Rows are points. Before rounding, the points of a table are all equally far from one centre. They may lie mostly on one side of it. Write the centre, to within rounding.
In the rows, 128 means zero.

Points, 10 rows:
[[ 93 119  87]
 [133 101  94]
 [113 127  86]
 [116 130  89]
 [ 93 111  85]
 [111 107  79]
 [135 112 124]
 [123 109  83]
 [122 105  83]
 [119 108  81]]
Centre: [109 108 109]

Points:
[[124  86 111 161 131 170]
 [178 139 131 148 143 126]
 [170 102 135 123 147  97]
 [155  78 107 146 142 156]
 [148  74 110 155 146 154]
 [178  91 134 144 152 147]
 [174 107 114 161 153 142]
 [169  92 109 163 148 135]
 [159 126 110 164 116 156]
 [142  66 130 162 126 151]
 [169  79 117 152 128 143]
 [159  85 109 157 162 134]
 [172  90 126 145 110 148]]
Centre: [130 112 134 139 135 131]

Points (16 x 9):
[[141 111 119 128 151 147  79 117 165]
 [133 126 139 139 130 153 137 100 165]
 [141 130 132 138  77 154  86 120 118]
 [ 88 110  85 133  78  80 100 139  96]
 [105 137 103 154 136 150 131 154 160]
 [139 136  92 172 123 157  80 131 140]
 [ 96 123  98 151 111 152  88 104 178]
 [130 144 109 161  94 161 111  98 153]
 [117 138  73 153 149 163  84 101 130]
 [129 151 106 131 143 134  75  59 146]
 [117 107 106 130 104 176 101 103 142]
 [150 111  70 163 100 113 112  89 132]
 [131 113 107 155 106 154  60  96 146]
 [119  96  94 163 137 158  81  96 150]
 [126  68 129 166 145 140 101 104 141]
 [106 171 140 150 121 150  81 141 147]]
Centre: [106 127 118 142 127 109 104 111 120]

Points:
[[139 149 179 106 165 153 133 135  98 100  95 138]
 [163 166 151 127 162 165 118 113 106 124 122 127]
 [136 148 189 111 159 148 148 117  86 105  93 141]
 [119 148 141 119 186 146 148 100  83 115  85 127]
 [146 161 147 110 158 162 155 156 125 145  82 124]
 [148 128 170  84 176 134 131 168 113 133 109 155]
 [142 155 150 109 162 104 133 126  51 133 132 119]
 [150 141 148 130 166 167 123  94  80 112 117 132]
 [115 140 169 153 159 159 153 139 111 104 104 113]
 [152 129 171 137 159 153 147 142  97  99 108 170]
 [159 139 193 115 137 145 139 130  97 106  96 150]
 [142 151 155 102 193 135 132 134 123  95  97 143]
 [165 192 154 120 164 141 167 126  97 116 132 135]
 [156 153 185 103 179 114 186 120  89 110 104 146]
 [146 131 195 103 156 151 150 126  90  96  98 120]
 [153 175 153  98 178 130 127 117 109 111 104 151]
 [126 174 125  85 168 122 153 159 100 112 117 104]
 [142 136 170 114 180 119 130 112 125  98  92 165]]
Centre: [139 121 138 108 143 124 163 118 118 129 129 129]

Points:
[[139  86  88 162 125 163  78 183 162 137 114 155 118 115 130 120  99 125
  120 172]
 [168  98  81 146 153 129 103 179 161 105 106 159 128  89 133 138 105 120
  127 181]
 [150  93 103 155 128 161 101 157 134 103  85 172 134  88 144 126  96 114
  118 165]
 [149  86  90 133 112 121 109 171 165 119 116 145 137  68 138 132 106 111
  134 147]
 [155 105  93 153 132 144  92 176 159 129 100 153 143  88 138 134  93  95
  118 160]
 [149 110 117 155 130 131 103 189 159 116  91 164 143  89 138 122  94 103
  131 146]
 [175 106  92 141 122 151  92 171 175 109 119 150 112  99 139 119  92 107
  117 147]
 [169  94  84 161 128 153  95 175 163 114 120 146 135  91 118 114 129 115
  154 158]
 [139 121 105 179 155 139 121 172 163  94  84 137 136  91 111 148  94 116
  136 146]
 [151 102  91 159 131 109 105 181 155  99 108 151 128  99 149 118  93 112
  122 151]
 [155  95  93 167 125 131 101 189 159 104 113 141 116 103 121 124 118 110
  164 146]
 [158 101  95 157 125 134  77 189 138 114 117 149 120  90 123 127  94 137
  118 153]
 [153  97  75 144 142 136  94 163 147 110  98 157 146  89 146 121 100 113
  131 177]
 [158  91  97 157 143 157  89 167 160 135 109 163 138  72 141 135 102 130
  151 139]
 [145 109 104 195 112 153 108 162 166  97 112 159 137  84 131 129 102 121
  148 151]
 [147  85  82 155 132 155 110 189 154 125  83 134 127 100 131 117  96 130
  128 143]
 [145 104 100 166 129 147 108 196 155  89  90 149 132  97 125 124 105 154
  125 156]
 [157  98  82 156 141 154 103 178 165  93  88 169 133 102 137 125  99 116
  132 156]
 [159 105  92 152 135 138 100 190 156 116 119 156 148  83 152 133  94 121
  133 168]
 [154  73  79 158 123 142  84 146 162 116 109 166 147 108 127 131  92 126
  150 155]
 [149  93  56 157 123 134 110 171 145 128 111 151 138  92 126 129  96 111
  133 150]
 [156 109  86 146 119 139 100 177 180 110 139 135 128  81 112 112  98 109
  126 167]
 [154 109  88 157 112 137 102 173 155 116 108 134 136  63 126 137 115 116
  131 163]
 [152  81  87 150 118 152  84 181 143 124 121 143 119 106 148 114  89 128
  133 165]
 [128 105 113 154 140 125 102 184 152  99  96 159 131  88 140 141  99 119
  114 189]
 [170  95  97 165 114 124 101 182 159 114 115 151 109  92 126 119  91 123
  122 155]
 [162  93  88 149 137 141  88 171 157 106 103 173 137  82 121 125  95 111
  125 152]]
Centre: [133 110 112 142 139 144 119 147 156 120 122 147 125 112 122 130 107 133
 134 155]

Points, 30 rows:
[[118 155 107 101 141 118 194 176 148 150 134 124 127 110 162 121 149 101
  123 119  97 124 114 133]
 [146 140  97 102 110 145 196 146 169 152 122  97 148 200 135 121 143  94
  118 124  80 139 118 145]
 [126 154  91  99 168 112 183 174 150 122 135  90 130 165 168 117 124  70
  158 123  88 124 124 136]
 [ 96 149 109 101 133 129 184 171 151 109 131 103 142 160 166 111 133  83
  108 148 114 117 129 138]
 [117 150 115  97 119 161 163 187 120 164 142 128 137 179 141 125 121  88
  132 123  58 141 127 137]
 [ 88 145 104  98 125 127 179 172 132 150 118  96 152 146 157 110 101  82
  132 128  84 169 129 141]
 [131 156 149 108 170 129 167 180 151 161 152 111 127 122 153 128 133  86
  139 130  89 122 141 184]
 [101 123 143 135 118 112 156 167 114 148 114  79 115 166 117 146 115  80
  138 140  81 128 131 133]
 [153 183 107  83 151 139 187 142 137 128 134  76 141 146 173 129 141  91
  136 143  82 114 158 163]
 [ 95 184 100 108 132 132 168 174 111 137 134 105 171 159 131 134 145  90
  109 145  99 120 118 160]
 [130 169 116 113 163 122 173 158 174 120 129  98 144 159 172 133 132 148
  155 129  98 114 140 158]
 [127 173 112 122 138 155 191 177 108 149 147  93 151 150 134 133 123  95
  127 140  81 116 133 192]
 [113 159 116 100 149 146 197 173 137 142 122  83 125 175 147 112  93  93
  150 145  70 114 136 142]
 [140 150 131 100 149  93 170 149 120 138 119  95 164 160 158  96 137  86
  123 125  72 134 127 164]
 [120 155 113 101 122 149 169 190 158 149  96 113 139 166 173 101 134  87
  123 155 100 147 147 167]
 [ 77 146 114 110 127 132 153 174 165 151 132  94 144 148 157 127 116  97
  115 138  85 130 112 139]
 [ 98 132 133 118 136 161 200 181 143 154 146  84 138 140 132 132  97  92
  143 132  92 114 152 154]
 [125 138 130 134 123 107 193 176 149 162  92 109 146 167 139 116 132  92
  142 133  73 112 146 143]
 [127 173 105  65 126 158 180 150 139 127  93 111 157 177 142 138 113 104
  123 162 102 132 122 139]
 [138 152 103 102 120 141 194 163 107 150 122  92 151 157 181 132 118  73
  144 138  92 131 117 157]
 [108 148 102 102 123 136 146 184 137 155 116 134 138 156 163  94 106 110
   99 129 108 143 111 149]
 [124 161 105 117 120 149 172 183 135 153 121  88 167 168 163 125 111  67
  139 138  75 116 118 147]
 [110 173 115 117 168 147 162 171 151 120 116 125 128 156 167 107 136  46
  131 156 106 141 122 160]
 [120 151 134 100 149 137 163 175 115 142 108 122 170 165 174 137 121 103
  151 131  76 125 116 130]
 [102 165 147 142 143 151 158 151 142 155 133  80 170 128 140 119 167  98
  110 154  70 139 146 141]
 [106 154 137  85 141 123 161 168 129 133 132  99 151 146 175 116 141  70
  150 133  76 108 150 152]
 [107 152 119 105 134 138 180 157 129 172 134 107 131 154 163 121 135  70
  110 165  66 124 139 129]
 [111 173 140 116 126  95 166 171 163 150 111 114 145 133 151 121 129 101
  128 120  94 147 115 131]
 [139 172 126  95 141 128 177 165 120 143 122 111 149 173 170 125 128  72
  141 172  78 126 158 134]
 [124 151 134 154 138 124 188 152 111 163 106 111 131 181 152 141  99  96
  154 140  81 144 120 147]]
Centre: [135 145 105 121 142 150 145 132 135 145 124 109 135 145 120 114 135 100
 152 134 114 133 142 141]

Points, 31 rows:
[[138 149 120 139 145 115 121 197  91 128 165 142 113  78  88 146 150 179
  129 148 145 107 136 168]
 [135 129 125 101 120 136 123 187  65 125 166 156 130  62 112 131 143 177
  109 121 142 104 107 164]
 [110 145 126 110 150 123 141 183  92 117 167 142  98  65  94 120 136 157
  136 138 158 127 144 151]
 [150 124 109 119 126 125 156 189  85 111 170 126  73  91 115 118 123 182
  119 122 158 126 135 175]
 [150 126 100 108 144 125 130 153  98 136 173 139  86  74 137 134 150 144
  107 144 168 119 123 187]
 [146 134  94 129 130 131 123 178  72  91 163 132 123  94 122 152 155 172
  121 144 166 109 147 177]
 [126 128 129 117 116  96 131 183  94  98 172 144  90  87 122 134 135 191
  118 131 132 109 125 166]
 [132 140 107 109 146  87 141 178  80 132 141 152  97  58 101 124 129 166
  129 125 160 123 130 168]
 [129 143 114 110 148  95 147 178 107 126 168 133 106  84  95 125 131 175
  137 129 159 127 130 175]
 [144 137  88 109 112 134 134 143  79 129 187 122  91 106  98 141 123 186
  130 138 144 134 114 162]
 [144 145 109 111 126 109 110 181  85 121 148 136  92  75 121 158 119 170
  106 118 134 127 175 194]
 [138 130 115 119 132 116 128 165  95 132 170 103 107  54 111 128  87 136
  144 142 153 119 143 168]
 [140 164 104 120 154 141 115 205  83  93 156 144  79  72 123 127 115 212
  107 129 148 132  98 161]
 [138 134 128 124 127 103 116 177  83 111 184 159  89  80 100 145 119 152
  116 167 156 114 130 150]
 [152 147  99 122 167  97 125 195  74 139 166 143  97  89 106 139 121 172
  122 140 150 106 145 181]
 [129 160 113 117 152  98 152 184  87 107 167 161 119  83 112 140 126 168
  130 140 148 121 146 173]
 [149 151 130 136 108 108 137 196  98 124 157 159 138  89 129 134 140 182
  141 120 145 155 130 154]
 [127 123  86 129 118 124 132 179  95 125 171 137 120  72 119 130 121 188
  115 111 145 142 144 156]
 [138 132 104  90 148 121 138 173  85 126 126 147 115  94  97 136 148 168
  152 119 146 101 127 186]
 [128 127 108 104 150  85 127 168  86 121 169 136 114 110  99 150 136 196
  115  95 138 112 139 145]
 [135 146 142 125 138 119 154 165  92 102 140 143 115  99 120 148 127 202
  157 139 141 103 148 151]
 [130 113 116 120  94  88 136 174  78 120 142 136  95  81 122 146 121 174
  122 143 142 125 123 166]
 [132 142 113 110 101 129 136 173  76 139 169 127 121  91 136 135 124 179
  117 125 155 118 148 162]
 [122 156 123 133 135 105 139 171  89 144 143 142  97  86 147 144 155 158
  127 122 142 121 162 171]
 [146 128 110 101 142  90 148 176  96 105 155 149 107  91 123 147 110 168
   87 136 148 117 166 173]
 [139 121 127 148 117 113 137 188 114 119 144 142 106  88 110 131 127 161
  138 116 147 128 174 147]
 [133 150  94  95 138 138 129 189  58 142 159 130 109  78 121 147 146 184
  108 135 138 108 144 154]
 [146 116 122 154 127 111 143 180 105 106 156 128  89  98 106 132 114 196
  105 114 160 123 116 189]
 [128 135  81 113 136 120 143 146  83 127 154 150 116  87 112 144 139 143
  151 137 157 107 124 164]
 [129 127 102 144 151  97 138 177  92 125 163 123 120  86 133 130 155 172
  124 142 168 126 151 153]
 [127 133 121 110 153 121 116 198  75 116 167 146 104  70 116 134 134 179
  148 133 143 123 146 178]]
Centre: [163 144 130 127 159 131 114 154  83 107 128 120 112 103 121 131 119 146
 105 124 118 142 112 142]

Points, 27 rows:
[[ 97 166 121 103 111 151  98  96 178 157 116  98 131 116 116 127 116 116
   72 190 149 151 123 112]
 [133 132 108 110 103 132 138 102 142 146 125  91 150 124 106 143 149 113
   66 213 129 133 133 109]
 [106 146 116  88  93 147 139 136 170 148 127 110 152 131 135 124 104 103
  103 211 126 134 114 118]
 [134 115 103  81 126 148 130 112 173 134 106  83 170 139  87 119 115 111
   93 208 153 120 132 116]
 [123 132 135 117 102 166 115 110 165 153 112 118 197 121 105 111 133  96
  102 195 137 138 107 161]
 [129 140  92  89  93 157 120 104 166 154 136  80 180 136 145 111 122 124
   95 183 136 142 106 126]
 [124 149 117  99 129 159 107  97 178 156 122  95 173 113  94 147 114  86
  135 202 118 134 133 113]
 [127 148 132 108 111 153 139 106 188 152 140  70 118 128  99 127 114  93
   78 192 153 145 122 125]
 [133 164 131 109 119 164 130 118 153 186 108 100 135 115 118  89 113 112
  104 185 139 127 109 112]
 [105 154 122 131 143 188 112 120 171 158  96  96 148  92 129 126 100 107
   86 156 139 113 138 122]
 [ 97 157 128  88 116 144 134 115 143 158 156  97 148 131 150 101  99  75
   91 173 138 144  98  97]
 [107 126 105  87  99 158 144 121 156 156 120  89 140 114 105 117 124 116
  114 192 161 144 121 141]
 [129 127 102  96  58 144 100 121 174 174 139 126 174 143 110 137 113 127
   73 182 142 162 127 105]
 [110 162 111  79 110 144 114 125 136 154  99  92 177 159 105 114 123  98
   85 183 101 128 116 121]
 [126 165 121  87 115 165  99 107 168 138 128  83 163 124 131 147 117 120
   60 187 153 146 118 135]
 [134 142 117 106 100 149 109  99 134 127 104 112 150 101 140 124 108  97
   87 191 169 104 115 128]
 [128 131 137  81  97 157 129 118 184 161 115  82 157  93 123 128 106 118
   70 183 153 147 109 124]
 [118 151 122 118 109 161 112 113 192 131  96  94 156 119  99 109 134 109
   99 199 140 161 120 136]
 [ 99 131 119 146 119 145 142 102 166 163 111  89 165 133 134 140 121 100
   58 198 143 169 143 113]
 [129 132 160 110  89 144 131 105 152 165 121  82 133 105 131 142 111 133
  108 207 162 135 161 128]
 [136 122 118 113  99 149 119 117 154 145  76 104 176 115 102 106 113 124
  112 197 113 143 101 130]
 [114 163 124 116  79 180 110 141 166 158 102  93 176 149 120 119 119 124
   84 169 145 147 111 137]
 [118 132 116 140 104 152 104 136 161 112 126  87 152 117 105 130 115 104
   89 203 141 168  96 117]
 [154 152 121  97 157 124 121 137 168 148 120  99 140 173 100 126 123 112
   82 187 171 118  90 115]
 [134 155 144  84 149 181 133 138 187 151 134  98 131 134 127 115 141 114
  107 183 160 146  97 110]
 [105 147  93 125  97 150 115 134 162 135 122 112 168 116 147 123 126 112
  100 184 143 154 105 151]
 [124 157 104 130 108 139 108 124 153 141 119 130 139 121  98  87 143 131
   78 192 132 155 123 116]]
Centre: [140 114 147 112 125 133 112 121 152 141 122 116 153 146 124 134 122 104
 106 130 138 149 143 110]

Points (27 x 24):
[[ 77  94 139 110 149 165 158 133  87 121 124  90 147  99 111 172 155 119
  119 133 127  85 111 105]
 [ 81 105 145 106 127 182 134 157 105 158  68 106 155 127  91 130 146 121
  126 152 101  84 137 103]
 [ 62  91 142 132 161 147 121 152  93 121  99 113 147 101 131 125 131  87
   94 152 148 101  83 134]
 [ 83 142 170 119 106 168 150 162  95  96  93 130 132 103  96 129 145 129
  120 177  94 117 120 113]
 [ 60  96 144 129 143 142 163 116 121 111  89 125 114  96  83 173 175  94
  118 171 118 114 113 150]
 [ 89  78 147 127 143 137 168 165 124 109  75 110 159 138 102 124 148 124
  135 142 121  93 106 154]
 [107  91 147 101 157 138 177 184 107 115 111 112 126 104 107 159 129 118
  129 140 110 111 119  84]
 [ 52  74 134 123 122 169 155 137 107 105 132 112 124 109 104 156 119 128
  103 135 138  80 148 118]
 [ 75  70 152 132 164 151 160 120  96  93 114  92 130 113  79 132 136 105
   90 156 123  96 120 128]
 [ 68 100 171 111 160 164 160 138 108 133  72 125 134  93 101 138 137  92
  112 126 102  94 109 129]
 [ 72  87 139 127 148 166 157 135 103 126  78 112 134 106  99 125 125 106
  153 137 118 135  99 130]
 [ 66  87 144  95 110 143 182 144 134 112 104 109  97 151  95 164 156  96
  112 137 108 111  79  91]
 [ 67 117 127 127 128 149 151 173 122  85  76  89 146 132  99 137 102 142
  101 162 135  98 113  87]
 [ 94  96 157 113 134 151 159 138 160 106  77 107 125  88  97 163 157 126
  107 191 123  87 132  95]
 [ 72 101 174 101 161 148 153 170 115 103  97 136 161 129 119 137 112 126
  109 149 109  99 161 116]
 [ 97  86 130  75 128 167 165 128 107 156 104 125 148 112 136 167 132 119
   90 146 135 129 139  89]
 [ 88  88 147 119 122 177 179 138 137 134  62 109 140 108  97 171 108 109
   98 121 130 111 117 119]
 [ 95  94 149 109 138 153 169 112  90 127  72  99 114 103  93 143 118 144
   97 156 107 117 129 110]
 [ 65 115 146 136 179 170 143 162 113 100  89  94 142 130 136 190 145 121
   94 152 128 118 108 114]
 [ 92 133 150 102  98 148 151 155 133  93  75 109 145 104 100 182 131  99
  149 147 116 114 139 130]
 [ 79  89 147 114 123 164 147 128 118 101  81 108 162  78  93 131 116  86
  113 143 127  87 141 104]
 [ 86 109 132 105 163 131 153 115 125 122  97 113 172  83 105 128 126 100
  134 134 108  92 121 134]
 [ 93 110 140 121 151 143 180 127 147 125  74 109 115 100 111 162 118  93
   80  92 126 119 100 112]
 [ 88 108 136  98 139 168 153 124  88  91  93 111 133  82  93 132 131 125
  130 147 123 120 114  89]
 [ 74  88 148 133 172 154 173 168 119 121 120 118 107 128  77 169 160 116
   76 141 115 110 133  80]
 [ 52 104 122 115 124 161 172 166 112 118 116 108 127 100  88 177 135 126
  104 144 130 106  91  96]
 [ 80 119 146 123 155 143 169 134  90 126 117 120 114  88 102 130 165 123
  121 107 130  82 127 118]]
Centre: [ 96 118 132 126 130 141 134 136 131 119 105 127 127 138 111 143 142 103
 100 146 125 113 125 111]

Points:
[[137 158 132 147  77 131 110 133 123 161 151 145 141 111 157  73 193 125
  142 160 108 118 115  77]
 [136 151 157 143  87 131 114 113 123 139 163 145 130 109 183  56 163 152
  136 149 101  85 118 105]
 [129 154 138 158  97 126 114 118 130 142 161 140 124  79 152  59 158 136
  144 144 105 117 100  78]
 [126 153 136 128  71 143 110 128 141 117 159 144 130  98 165  48 158 137
  157 139 111 103 108 102]
 [127 142 139 160  94 128 105 126 129 143 161 137 111 107 140  63 172 106
  111 142 109  98 105  95]
 [116 139 171 139  77 133 125 101 139 136 157 152 140 109 169  68 148 132
  147 166 114  87 102  87]
 [118 152 160 138  92 133 116 119 101 125 165 139 123  81 160  67 143 126
  149 153 112  94 104  89]
 [139 151 142 157  90 125 115  99 130 119 172 136 155  90 163  94 175 126
  138 176  97 121 111  97]
 [127 150 152 140  94 110  92 122 124 119 162 136 127  99 153  81 158 125
  156 173  94  98  95 109]
 [125 145 141 146  85 130 114 108 130 107 166 170 133 105 155  61 154 117
  139 169 103 125 116  84]
 [123 149 139 159  82 143 118 122 139 136 174 135 131 118 153  57 155 130
  160 120  90  92 101  95]
 [141 118 138 166  85 126 125 111 126 141 156 156 116 104 145  40 161 123
  138 161 107  92 110 105]
 [135 114 140 158 113 127 113 115 133 122 178 138 109  85 123  84 175 112
  146 139 113 100 100 114]
 [149 152 150 172  89 139 118 134 146 124 170 168 134  83 173  70 154 131
  154 144  96  98 120 118]
 [127 134 150 168  88 141 110 126 123 130 154 144 136 104 152  55 197 125
  137 141 116  96  93 110]
 [141 151 137 173  95 142 103 140 127 139 152 150 135  94 150  53 169 114
  162 162  95 110 128  86]
 [145 144 151 149  72 119 121 115 117 134 168 142 120  89 159  71 161 137
  152 147 105 104 124  80]
 [155 143 156 156  93 130 105 126 126 117 139 136 128 100 130  52 163 126
  151 144 107  97 120  73]
 [148 143 172 150  85 136 117 104 117 125 165 141 125 104 145  50 153 130
  129 162 108 110  99  92]
 [146 132 146 150 101 136 115 118 128 138 173 129 120  83 157  60 147 137
  135 144  88  89 146  98]
 [116 144 150 145  59 133 111 126 143 135 158 141 128 101 144  80 143 137
  140 135 110 124 110  77]
 [118 158 156 172 118 122 123 107 122 119 163 150 120 108 167  76 154 122
  170 148 129  88 109  93]
 [142 133 147 178  89 143 104 125 121 115 158 145 134 106 151  77 161 122
  137 151  84  93 103  89]
 [135 140 144 172  90 137 106 111 117 127 168 141 117 106 157  75 163 141
  143 165  96  96 110 107]
 [130 147 136 154  94 140 134 118 134 124 162 156 106 100 162  53 161 114
  134 168 106 109 106  90]
 [165 159 147 160  73 131 117 126 124 135 154 161 131  95 168  75 159 132
  160 144 116 115  88 119]
 [126 156 151 139  73 132 138 131 125 121 152 142 117 102 144  51 146 135
  120 159 109  81 110 102]
 [139 166 152 146  86 132 133 112 130 120 155 140 142  90 159  50 157 136
  147 153  87  97 128  97]
 [137 134 145 172  64 126 125 122 125 123 169 152 125  98 147  71 154 127
  152 138 106 108  88  95]
 [137 152 163 171  93 117 126 119 141 129 160 120 124  98 166  59 155 105
  147 149 104  87 115  95]
 [133 138 134 185  98 130 120 119 138 133 151 163 109 111 163  53 150 132
  141 144 137  99  99 109]]
Centre: [140 127 141 138 118 129 137 146 129 137 159 139 160 123 146  83 144 126
 143 149 127 114 119 114]

Points (28 x 24):
[[106  82 137 133  96 141 131 156 127 124 174 114 103 164 101 144 141 117
  127 179  67 138 136 118]
 [116  67 136 112 127 156  98 129 141 136 188 100 111 157 147 122 158 145
  143 153  69 154 150 115]
 [106  56 140  98 126 145 127 135 114 119 161 117 125 156 121 137 159 111
  102 167  46 133 159 102]
 [147  69 129 106  87 155 123 146 124 121 150 125 118 158 128 125 152 121
  130 171  75 155 159 100]
 [132  66 125  86 110 137 132 156 123 129 192  92 101 178 129 124 135 115
  131 159  93 116 154 137]
 [135  57 119 106 118 126 153 156 131 142 190 124 116 157 115 137 145 126
  137 183  81 141 145 114]
 [109  41 138 125 101 148 137 159 133 143 160 114 117 163 121 138 161 137
  119 160  89 149 130 105]
 [122  58 131 102 101 139 119 159 148 124 177 115 124 160 133 142 156 114
  118 156  71 152 143 122]
 [115  57 148  91 110 123 135 171 145 130 153 119 128 151 139 137 154 124
  147 164  82 157 139 113]
 [126  73 150 113 117 154 106 151 133 139 183 117 100 160 132 132 168 119
  118 175  72 137 135 132]
 [138  64 117 123 107 158 125 150 137 150 162 111 111 156 127 145 134 114
  135 178  93 154 108 124]
 [113  58 151 100  95 144 117 153 148 124 164 141 124 167 117 139 145 135
  146 162  80 154 154 113]
 [107  62 137  84 102 152 116 148 135 143 159 127 116 163 119 145 171 118
  139 169  86 132 155 104]
 [121  52 137  76 128 140 114 179 133 121 175 100 118 133 134 139 137 120
  136 137 107 138 147 108]
 [147  52 146  94  89 146 116 137 155 137 187 100 122 161 103 145 140 114
  147 166  96 143 148  93]
 [110  45 134  78 127 131 136 151 135 143 185 110 125 148 122 123 135 113
  137 142  67 139 158 117]
 [123  67 146  94 130 133 113 150 154 139 156 131 115 155 117 121 145  94
  118 168  79 152 162  99]
 [124  80 127  92 108 144 114 159 127 136 164 112 126 151 145 149 133 112
  141 164  92 143 163 124]
 [110  63 131 113 120 145 122 139 144 119 171 128 121 169 143 149 159 109
  118 162  75 146 145  92]
 [131  72 127 115 100 153 129 143 142 148 149 122 142 179 109 124 140  96
  114 156 105 113 133  93]
 [137  59 115  94 123 132 109 153 128 119 169 107 104 174 135 140 168 118
  138 176  76 127 163 107]
 [126  61 152 106 111 130 125 162 142 119 180 113 108 174 117 153 155 111
  129 157  64 138 149 109]
 [128  53 131 100 102 115 163 134 163 137 165 114 121 168 112 128 138  97
  128 176  71 133 130  97]
 [103  61 139 102 125 127 119 158 148 142 159 120 102 171 140 142 151 124
  136 178  69 136 136 119]
 [128  50 127  88  92 119 118 159 146 136 162 123 120 157 115 140 149 110
  128 152  85 158 136 107]
 [122  53 143 125 129 130 113 147 143 124 192 118  98 157 139 147 160  95
  143 151  96 133 145 111]
 [123  64 136  99 117 145 119 154 160 133 181 120 127 165 116 133 151 103
  120 175  92 152 148 103]
 [131  44 128 112 115 121 135 153 140 153 165 132 104 149 118 140 156  95
  139 154  85 146 136 112]]
Centre: [131  71 141 106 132 129 127 108 135 108 145 103 117 140 106 126 141 136
 133 153 101 120 129 122]
